Each row of a before or after table is a point. The points were changed in one or more steps. Then noise was added and the rows were shuffled. The steps act on columns, c1 being the first. Write out the steps. A step turns or swaps two columns, mirrors them in a line or flattens them onto one, adds a multiple of one to another, or multiplies or shifts one. Angles are multiples of 10 degrees, from the lower column toward the higher: turns from -170 to 170, lines from 10 to 170 but not 90. Use the fewest steps. Two steps may share a column if one is a turn and the other turns, adds or multiplies; they go together, in the order done. Otherwise the lowest column goes first.

Before, 8 rows:
[[ 10  12]
 [-27 -32]
 [ 15 -29]
 [-60   2]
 [ 11  37]
 [-26  10]
 [  9  32]
 [-17   7]]
After (8 x 2):
[[  9 -24]
 [ 35  12]
 [  8 -18]
 [  9  10]
 [-31 -29]
 [ 30   7]
 [-29  15]
 [  1 -61]]
Steps: swap c1 and c2

Before (10 x 3):
[[-30 -11   5]
 [  9 -26  -7]
 [ -4 -47 -33]
 [ 15   6  20]
 [ 29 -37 -14]
 [  3 -51  35]
 [  1  -9 -26]
 [ -1   0   6]
 [ -5 -20   9]
 [  2  -2 -23]]
After, 10 rows:
[[-10 -16 -15]
 [ -1   3  -6]
 [ 58 -38   0]
 [  1 -16  21]
 [ 31  12 -16]
 [ 19 -26  -3]
 [ -8 -56  14]
 [  4 -35 -50]
 [-59  -8  -8]
 [  4 -10  21]]
Steps: multiply c1 by 2; mirror c2 and c3 in the line at 10 degrees

Before (9 x 6):
[[  4 -11  -7  11  20 -54]
 [ 33   3  13 -13   2  27]
 [  4  28  18 -22 -10 -27]
 [ -4  23  -9   3  21  41]
 [ -2 -13 -15  -7 -15 -30]
 [ 15   6 -38 -11  23 -60]
 [-30  17   1  16   7  36]
 [ -1 -14  17 -30   7 -37]
 [ 41  32  13  15 -28  -7]]
After:
[[-29 -12  11  24  -3  28]
 [ 11  24  17  29  -4 -33]
 [  7 -33 -15  -5   0  29]
 [  4  21 -13   5   4 -25]
 [ 23 -29  -1 -27  -1  25]
 [ -8  29 -11 -11   1 -46]
 [-43 -31  17   0  -4 -15]
 [  3 -17  20  23  -3 -35]
 [ -9  13 -42  15   6 -58]]
Steps: turn c1 and c4 by 160 degrees; mirror c2 and c6 in the line at 100 degrees; flatten c3 and c5 onto the line at 170 degrees

Before (11 x 9):
[[  2  -4 -56  25   5 -15  11  11 -24]
 [ 17  33 -51  -8  19  14 -46 -25 -31]
 [-31  28  -9  -7 -32 -15 -51  -3  -4]
 [-16  26 -16   3  -6  -4  12  21   5]
 [  4  13  -9 -32 -35  11  17   0  22]
 [  1  11 -60 -45   6 -33 -11  19 -28]
 [-14 -22   3  14  -1  14   2  -3  25]
 [-10 -10   9   2   7  13 -17 -15 -28]
 [ 20  16  -3 -22  -4  -7 -27  18 -12]
 [ -8  23 -17 -21  -4 -49  -3  12  -2]
 [-10 -18  -7  -4 -17 -25  -7 -18 -10]]
After:
[[  0  11 -60 -45  15 -33  20  13  22]
 [  4  12  -9 -32 -31  10 -24  18 -15]
 [ 20  16  -3 -22   6  -6  30  18   2]
 [  2  -4 -55  25   9 -15  -2   7  27]
 [-15 -22   2  14  -3  14 -11  -2 -23]
 [-16  27 -17   3   5  -5 -13  21  -2]
 [ -8  24 -16 -22   2 -49   3  13   1]
 [-10 -18  -8  -4 -23 -25  10  -8   8]
 [ 17  32 -50  -9   4  14  53 -31  13]
 [-10 -10   9   3  -2  14  25 -17  20]
 [-31  29 -10  -7 -28 -15  49  14 -14]]
Steps: turn c5 and c8 by -30 degrees; turn c7 and c9 by 160 degrees

Before (14 x 12):
[[ 15 -34  30 -12  16 -14   9  -5 -12  -6  15  -1]
 [-14 -24  34  14 -19   5 -13  26 -22  -9   3  -7]
 [-22  -5  -3  -1 -20 -24   7 -13   2   7   3  -2]
 [-18   4  -2 -11   5  -2  14  10  11  11 -34  23]
 [  7  25   6  -4 -37  -8  44 -11  -5   8   7  35]
 [ 25   6   4  -8 -16  -6  42   9 -10 -14   6  -7]
 [ 13  -1   3   3  -2   2  19  -9  -1  16   6 -13]
 [ 35  17 -12 -12   6  -3   0  17 -13   9  -2  -7]
 [ 16 -22 -21 -15  -7  -2  20  15  -2  -2 -17  42]
 [ 11  -8   7 -15   7 -20   4  -5   0 -20  15  14]
 [ 17  -6  24 -36  -2  20  -9   8  23 -24  17  -1]
 [  3   3   4   2   3  43  16   7 -17  -8   8  -3]
 [-17  -2   0  -6 -12  -2 -23 -21   5   0 -35  -5]
 [ 32 -42 -11  46  18  -9  14  21  -3 -13 -20   1]]
After, 14 rows:
[[-29 -12   3   2  -1   2  15  -7  -1  16  10 -10]
 [-26 -10   6  -4 -37  -8  50   0  -4   8  -6  36]
 [-23 -32  30 -12  16 -14 -15 -10 -12  -6  15   5]
 [  0  -8  -3  -1 -21 -24   3  26   2   7   3   0]
 [  5 -42 -11  46  18  -9 -17 -38  -2 -14 -21  -6]
 [-19  13   0  -7 -11  -2 -18  25   5   0 -32 -17]
 [  9  -8   4   2   3  43  14  -6 -17  -8   9  -1]
 [ -6  12 -11 -12   6  -3  11 -39 -13  10   1  -8]
 [ 59 -10  34  14 -19   5 -26   0 -21 -10   5  -5]
 [-19  -8   7 -15   7 -19  -3  -8   0 -21   9  19]
 [  9 -30 -21 -15  -8  -2   2 -22  -1  -2 -29  34]
 [-10 -23   4  -7 -17  -6  35 -25 -10 -13   8  -5]
 [ -2   1  24 -35  -2  21 -11 -19  23 -24  17   4]
 [ 35  -6  -2 -12   6  -2  13  11  11  10 -40  10]]
Steps: turn c1 and c8 by -120 degrees; multiply c1 by 2; turn c2 and c7 by 40 degrees; turn c11 and c12 by 20 degrees
